Every row gives one point. A path goes straight from each point to the next, and from the last back to the first. The post is the endless flat space through its rows: a point in 2 columns, a line in 3, a plane in 4, and so on, so that a path can go around it. Count how often the path circles the post. Going back the other way cancels.
In the rows, 100 means zero.

Post (1 x 2):
94	93
Path:
113	96
112	43
68	81
76	106
122	131
152	91
114	50
44	71
37	129
117	134
160	89
102	57
56	68
58	146
117	126
136	84
93	60
157	69
132	126
78	109
58	86
99	69
102	72
72	61
71	105
99	150
Times around: 3

Post:
97	98	107	72	38	81	112	84	93
108	76	104	93	111	112	127	140	71
104	139	50	142	76	96	76	96	94
105	73	116	104	83	33	79	132	82
54	123	107	101	87	126	82	109	82
71	152	130	90	137	78	100	134	85
107	105	91	121	140	31	76	108	127
121	87	157	87	128	173	79	121	96
Path (23 x 9):
62	87	97	120	58	77	50	135	106
104	115	69	13	108	63	174	90	101
93	95	74	117	114	96	97	106	67
94	114	76	138	65	28	109	101	52
82	124	136	59	141	69	146	101	133
36	159	89	116	107	30	84	164	71
78	66	161	29	145	108	116	162	74
117	101	117	86	123	58	77	116	76
82	100	84	157	96	117	75	106	70
104	78	169	88	86	106	50	95	91
108	107	176	65	152	82	102	142	41
28	80	103	111	112	120	111	119	77
86	47	143	53	105	71	174	146	85
75	47	78	102	119	84	138	155	90
157	144	138	67	130	67	70	135	89
54	87	97	75	68	156	88	91	33
128	83	82	130	80	107	101	87	84
91	104	116	107	92	82	89	88	132
57	176	69	110	100	95	104	95	141
53	113	160	63	126	106	99	138	139
88	83	64	168	91	66	81	98	137
84	140	77	141	113	32	160	121	81
41	150	96	135	49	103	81	112	98
Times around: 3

Post:
140	101	75	102	110	96	102	127	64	112	83	106	114	119	97	113	106	64
103	63	86	57	171	140	89	76	128	90	83	70	112	106	91	6	87	117
57	83	108	95	97	82	87	98	73	121	100	117	113	89	92	128	91	79
83	139	109	115	92	114	110	93	60	95	115	118	53	154	64	75	88	86
69	107	86	65	106	76	109	106	80	69	86	122	99	113	106	115	87	98
93	82	132	119	89	137	77	97	126	81	80	47	85	112	98	76	103	75
166	103	114	120	93	142	37	77	81	83	129	97	84	80	108	51	106	133
86	97	142	114	150	87	105	70	59	98	82	150	125	104	89	110	103	85
104	124	80	118	71	120	73	96	127	109	112	54	127	68	121	80	115	86
100	85	112	74	58	118	142	97	103	74	122	98	119	59	98	82	106	91
88	139	162	78	73	131	62	103	153	92	90	61	89	54	105	82	84	102
75	93	106	106	96	67	91	131	60	103	119	106	95	132	79	92	112	108
98	118	100	137	103	111	87	93	90	86	136	102	71	79	68	98	92	127
47	81	119	111	113	112	101	100	116	136	74	78	113	11	108	77	133	104
85	86	91	107	68	90	96	133	142	91	100	80	99	75	117	62	57	41
83	121	103	92	110	85	113	101	42	84	92	102	102	116	71	93	72	102
87	85	109	126	103	55	103	88	75	119	132	93	86	110	109	104	96	99
Path, 29 rows:
106	66	98	112	140	111	109	106	85	158	104	105	127	65	98	135	130	119
71	115	99	116	125	113	114	72	33	111	119	101	91	147	73	60	103	104
149	81	104	94	91	141	126	86	100	40	96	49	47	131	107	47	104	66
94	133	127	41	78	99	71	125	89	43	38	60	108	90	111	92	116	111
121	82	111	179	105	116	79	81	129	90	111	88	106	40	65	78	69	97
67	103	100	77	100	133	83	67	101	95	76	54	152	100	92	107	82	91
78	112	72	87	90	87	118	76	94	99	155	133	127	71	135	82	109	104
104	98	96	96	127	89	49	86	86	114	96	95	123	116	149	62	137	61
113	110	63	147	85	140	86	43	63	86	128	84	42	156	94	21	141	90
80	111	122	143	46	53	87	130	82	102	109	128	74	91	76	103	78	61
78	85	130	148	86	107	93	26	112	121	150	79	75	35	109	104	119	79
102	101	97	36	119	118	68	118	90	40	50	60	140	99	139	97	138	110
49	68	14	74	64	66	51	195	109	132	94	85	100	50	147	86	92	85
119	89	117	89	108	117	106	102	150	111	86	119	109	60	99	88	56	73
131	118	130	129	44	96	38	84	96	109	127	81	84	60	89	79	69	93
141	82	73	51	149	111	30	117	68	82	49	125	159	124	102	85	112	47
18	106	141	91	130	79	111	87	75	64	119	131	105	113	67	185	98	79
115	101	123	61	115	125	121	146	134	123	89	137	118	52	101	82	98	78
35	95	72	138	120	76	126	90	133	82	113	116	103	70	88	107	89	113
75	99	141	123	70	94	115	103	27	95	108	106	110	130	59	44	117	96
116	83	66	136	80	49	89	95	49	174	166	129	169	95	132	66	165	60
68	118	87	139	114	118	91	78	63	103	114	76	106	80	119	32	107	73
41	81	87	99	126	119	98	88	85	94	62	112	145	107	112	65	97	66
123	71	98	174	39	48	75	104	96	111	134	88	89	114	136	130	88	74
40	88	55	106	125	59	90	119	110	116	69	118	113	49	105	95	91	95
53	82	83	107	92	92	73	69	83	116	99	60	122	82	136	51	137	93
35	87	117	99	117	151	88	48	141	112	114	54	77	27	106	73	141	117
17	134	46	8	87	83	94	135	95	166	85	124	101	89	87	94	125	87
44	90	83	171	104	123	134	49	129	62	71	88	76	49	83	105	111	105
Times around: 1

Post (17 x 18):
102	97	106	64	80	85	99	116	122	90	108	124	106	88	70	102	116	91
134	123	127	73	102	63	111	126	95	85	74	92	140	90	95	99	152	94
100	100	115	64	92	108	90	111	73	106	133	77	135	75	121	85	100	101
99	95	91	98	92	76	86	110	99	109	91	118	133	100	113	99	105	100
97	121	88	98	96	88	122	100	99	98	124	129	136	103	89	130	112	109
142	99	140	48	52	100	152	134	96	149	71	86	53	58	178	54	33	130
96	92	88	80	100	123	86	84	101	89	103	99	108	97	100	118	103	123
116	87	158	102	84	92	106	82	122	105	125	71	74	70	142	78	95	74
98	109	114	82	83	83	112	111	119	123	106	87	106	100	103	59	97	128
104	90	91	105	59	112	85	113	98	112	113	89	107	101	85	124	129	106
101	124	94	95	125	96	108	89	65	114	80	99	115	103	80	79	95	72
93	116	98	53	87	109	108	93	113	133	112	91	108	112	126	96	118	105
125	81	94	74	104	61	106	64	91	138	123	93	116	92	85	96	107	108
100	87	88	96	104	110	99	151	110	134	100	88	139	105	85	98	48	104
84	66	78	102	102	115	116	129	108	109	109	104	106	65	93	120	129	104
47	119	96	62	149	69	120	59	18	106	70	81	110	142	91	123	96	107
90	46	97	104	91	123	129	106	89	87	99	124	105	124	81	124	128	104
Path, 32 rows:
57	97	104	87	87	60	109	127	57	93	106	114	126	96	123	97	42	97
116	129	121	50	39	130	116	129	94	121	98	46	126	77	149	76	79	108
74	96	118	68	58	106	129	136	126	104	130	117	99	75	88	121	132	86
48	146	142	98	118	88	91	128	78	96	77	79	119	85	126	131	119	71
88	83	123	82	119	63	118	62	85	105	121	119	84	94	92	79	76	95
138	39	108	82	102	141	164	170	44	70	124	148	112	83	102	166	95	116
76	90	129	61	96	60	100	90	98	106	134	68	84	139	83	73	84	89
105	78	52	96	104	163	109	108	109	119	94	74	107	77	115	72	92	127
59	71	136	75	69	97	84	81	138	118	141	65	86	114	84	51	96	69
112	79	97	74	79	69	109	98	112	128	94	108	113	61	102	99	173	122
87	71	69	71	123	93	128	124	119	144	134	99	101	50	51	134	144	96
108	96	118	109	103	79	90	99	142	133	135	91	78	118	110	80	66	94
87	111	89	69	101	114	116	150	36	83	105	82	139	113	91	103	68	106
75	90	133	105	75	123	104	125	128	51	125	122	104	98	82	115	100	45
113	91	122	84	96	85	65	45	175	107	110	92	113	133	65	74	104	94
112	131	120	72	83	60	101	81	97	146	93	129	100	75	95	73	135	90
129	125	142	81	99	100	115	111	84	117	103	106	83	109	103	88	105	72
46	101	116	140	110	141	73	131	79	82	85	119	112	115	106	132	126	78
151	73	103	77	73	15	117	81	16	132	88	114	87	106	89	131	77	143
160	114	127	87	106	42	139	135	94	109	113	137	127	85	152	82	89	110
69	84	87	85	137	98	128	131	63	89	126	107	159	91	158	82	40	114
128	112	131	80	83	78	100	110	109	87	82	70	119	85	133	72	65	102
76	118	112	106	94	89	92	86	133	97	93	105	82	64	115	85	104	62
66	105	96	99	78	94	66	133	131	113	84	99	120	124	67	88	136	107
93	127	106	33	119	66	118	85	73	130	95	100	91	89	89	96	195	91
125	75	93	99	136	17	143	116	100	140	123	149	105	78	78	54	94	58
120	65	162	82	92	81	145	118	90	64	76	53	73	116	118	75	130	120
40	105	143	103	108	110	97	92	128	109	103	28	117	148	154	59	69	82
109	102	90	55	90	81	134	108	50	113	143	98	117	54	128	66	87	132
96	129	109	126	57	87	88	130	79	77	73	95	99	88	117	104	164	73
115	112	98	79	47	77	100	88	144	72	131	130	120	71	115	119	92	98
28	91	106	127	122	106	104	140	112	78	71	98	129	89	78	106	38	63
Times around: 4
